Each row is a point. Examples show where two turns around zero, p and q, send a point. Where does a point land after both, in the order given? Backwards means that the second turn is done in reverse. Each puzzle has new turns, and all numbers are rounded.

Turn p:
[-0.26  1.60] => [-0.83  1.40]
[0.51 2.06] => [-0.28  2.10]
[ 0.51 -1.23] => [ 0.92 -0.96]
[-0.75 -2.42] => [ 0.18 -2.53]
Turn q:
[-1.33  1.60] => [1.29 1.63]
[ 2.60 -0.89] => [-0.33 -2.73]
[-1.14  0.61] => [0.36 1.24]
[-0.13 -1.32] => [-1.32 -0.15]
Where do these land?
q, then p backwards: [ 2.20 -1.23] => [-1.57 -1.97]
q, then p backwards: [ 1.34 -1.08] => [-1.29 -1.14]
p, then q: [-1.48  0.66] => [-0.26  1.60]
p, then q backwards: [0.28 1.17] => [-1.20  0.08]
p, then q: [-2.34  0.49] => [-0.88  2.22]

Turn p:
[ 1.57  1.04 -1.11  0.35] => [ 2.09  0.36 -0.28  0.57]
[-0.39 -1.93 -0.98 -1.35] => [-1.41 -0.45 -1.85  1.02]
[-0.93 -0.79 -0.50  1.13] => [-0.98  1.26  0.32  0.61]
[ 0.68  3.09 -0.63 -0.31] => [ 2.67  0.52 -0.31 -1.74]
[-0.94 -1.41  3.21  0.18] => [-2.38 -1.69  2.12 -0.46]
Turn q:
[-0.73  0.21  0.66  1.94] => [-0.17 -0.93 -0.08  1.97]
[ 1.53 -0.19  0.29  1.72] => [-0.04 -1.23 -1.90  0.54]
[ 0.16  0.87 -1.07  2.28] => [-1.13  0.21 -1.53  1.87]
[-0.94 -1.28 -0.40 -2.69] => [-0.28  0.58  2.12 -2.24]
[-0.02  0.40  0.53 -3.25] => [ 1.63  1.37  1.39 -2.13]
Where do these land?
p, then q: [-0.39 -1.95  0.60  1.31] => [ 0.15 -0.86  1.01  2.06]
p, then q: [-0.87 -2.60  0.11 -0.55] => [-1.69 -0.20  1.55  1.59]
p, then q: [-0.81  1.50  0.02  0.71] => [ 1.50  0.93 -0.01 -0.53]
p, then q backwards: [ 0.15  2.11 -1.47  1.29] => [ 0.31  2.09  0.38 -1.92]
q, then p: [ 1.91  0.93  0.74 -2.75] => [ 2.39 -1.96 -1.75 -0.20]
